Each row is a point. To make a cloud, some directions were put in groups of two or more. Within a group, all points are equally far from the middle, so they leave a hole (a ring in 2 directions, a hollow ball in 3). The other directions are filled evenly. Then the cloud was stretched, turned, moved and blurred a little. How many holes are there, and how many directions does each take, smallest first?

Cloud (14 x 2):
[[-42  41]
 [ 51 -17]
 [ 48  25]
 [-33  40]
 [ 26  -6]
 [-31  -2]
 [-25 -20]
 [ 11  13]
 [ -6  20]
 [ 31 -42]
 [ -9   4]
 [-17  49]
 [-43 -11]
 [  7 -39]]
Holes: 0

Cloud:
[[ 39  24]
 [ 31 -24]
 [ -6 -38]
 [ 34  31]
 [  4 -38]
 [ 25  39]
 [ 38  25]
 [ -8  41]
 [  2 -38]
 [ 24 -30]
 [-27 -27]
 [ 34 -20]
 [ 39  24]
 [  7  44]]
Holes: 1 (2)

Cloud, 19 rows:
[[ -7 -37  18]
 [ 15  14  44]
 [ -4   3  36]
 [  6  36 -28]
 [ -5 -17  33]
 [ -1  47 -20]
 [ -4 -32  27]
 [ -3 -13 -31]
 [-11  -9 -35]
 [-12  46  -8]
 [-17  -9 -36]
 [-45   4 -26]
 [ 30 -27  41]
 [ 24 -31  -2]
 [ 27  18  45]
 [ 60  20  27]
 [ 57  25  33]
 [-23  30 -36]
 [-21  -7 -37]]
Holes: 1 (3)

Cloud, 30 rows:
[[ 16   5  24  22]
 [ -7  52   9  14]
 [-24  -9 -54 -18]
 [ 38  36   7   9]
 [ 26 -26 -18 -23]
 [  7 -31  -9 -27]
 [-23  -2  -7  31]
 [ 13 -31 -41  12]
 [ -8 -10  21   9]
 [ 42   6  -8  28]
 [  2  47 -31 -26]
 [-20  12 -25  34]
 [-17  31 -23  34]
 [  2  60 -26   1]
 [-19  14 -21  36]
 [ 47  -1  -6   6]
 [-33 -24 -24  -7]
 [-31   3 -50   4]
 [ -1  24  -7 -39]
 [ 26 -21 -37 -24]
 [-22  53 -25  -6]
 [ -1  42 -38 -27]
 [  3 -36 -44  -7]
 [ 36  20   6 -16]
 [-17  -2 -40 -40]
 [ 30  46 -33  -6]
 [ 38 -15 -38   7]
 [  8 -34   2   9]
 [ 44   3 -19  22]
 [-13  34 -54 -12]]
Holes: 1 (4)

Cloud, 29 rows:
[[-23 -19   2   5]
 [ 47   4 -22   2]
 [  2  27   1  12]
 [ 13  14  -5  32]
 [ 45  22 -39   4]
 [ 40   3  12 -24]
 [ -1   4 -22 -26]
 [ 21 -43 -14 -13]
 [-19 -33  -7  12]
 [ 52  -9  -5  -6]
 [ -3  37 -21  28]
 [ 13  10 -39 -22]
 [ -4  23  -4   9]
 [-24 -23 -35  17]
 [  3   5  18   8]
 [ -9 -32 -38  10]
 [ 41 -11  -8  14]
 [ 41  -8  -6  18]
 [ 40  25 -28 -11]
 [ 53  -1   4  23]
 [-22  -9   0  -9]
 [ 55 -14   9 -17]
 [ 40 -10 -19  -3]
 [ 60  15  -8  -6]
 [  6  16   9  19]
 [ 29 -41  -6 -15]
 [  6   7 -28  30]
 [ -3  21  -1   4]
 [  7  28  -4  28]]
Holes: 1 (2)

Cloud (48 x 6):
[[ 14  -1  -7 -35  22   4]
 [-32  16 -27 -37 -13  -7]
 [-22 -41  -5  -5  17  16]
 [ 10   6 -27 -13  28  34]
 [-31  -5   9 -20 -26  21]
 [ 11   0  17 -31  25 -38]
 [  0 -53  17 -26   5 -14]
 [ 13 -46   4   2  23  -2]
 [ -3 -21  -2 -46  -4   8]
 [  0  52 -10   5 -42  21]
 [-23   5 -40   2   5  36]
 [-22   8 -43  11 -24  42]
 [-38 -12  12 -30  -2 -12]
 [ 22   1 -18 -16  28 -11]
 [ 13  11 -14 -22  34   1]
 [ 10 -14  20 -16   4 -50]
 [-28  21 -10 -36 -40   2]
 [-10 -53  16 -19  14   5]
 [-18 -22 -13   9 -35  13]
 [  3 -38  12 -20  -5  33]
 [ -4  10  10  18   1  39]
 [ -8 -26  12 -45  23 -13]
 [ 19 -12  12 -34 -10  -8]
 [ -5  29  23 -27   7 -28]
 [-16   7 -20  16  19  32]
 [ -4   1  13  -7 -49 -11]
 [ -6   1  11 -28 -39 -35]
 [ 12  17  14 -31  20 -29]
 [-22  39 -18 -18 -47  22]
 [  6  24  16  -2  -1  28]
 [-15  28 -47 -13 -29   3]
 [  3   3  -4 -14 -51  13]
 [ 19 -14 -37   8  -8  35]
 [ 12 -10  -7 -28   5 -42]
 [-23  23   5 -12 -51   7]
 [ 13   0   1  -8  20 -42]
 [-26  40 -12 -26 -40  11]
 [ 18  39  -6  14  -3  35]
 [-13 -11  -2   9  31  11]
 [ 10  22  -5 -14   8 -46]
 [ 13 -26 -22  11  19  54]
 [-26  19  -1 -10  16 -25]
 [ 10  21  25 -26  -1 -37]
 [-11 -29 -23  -2  30  24]
 [-10 -31   5 -26 -36  12]
 [ -4  39 -15  19  -5  49]
 [ 16  28  16 -21 -12 -20]
 [-19  22 -35   3 -26  60]]
Holes: 2 (3, 3)
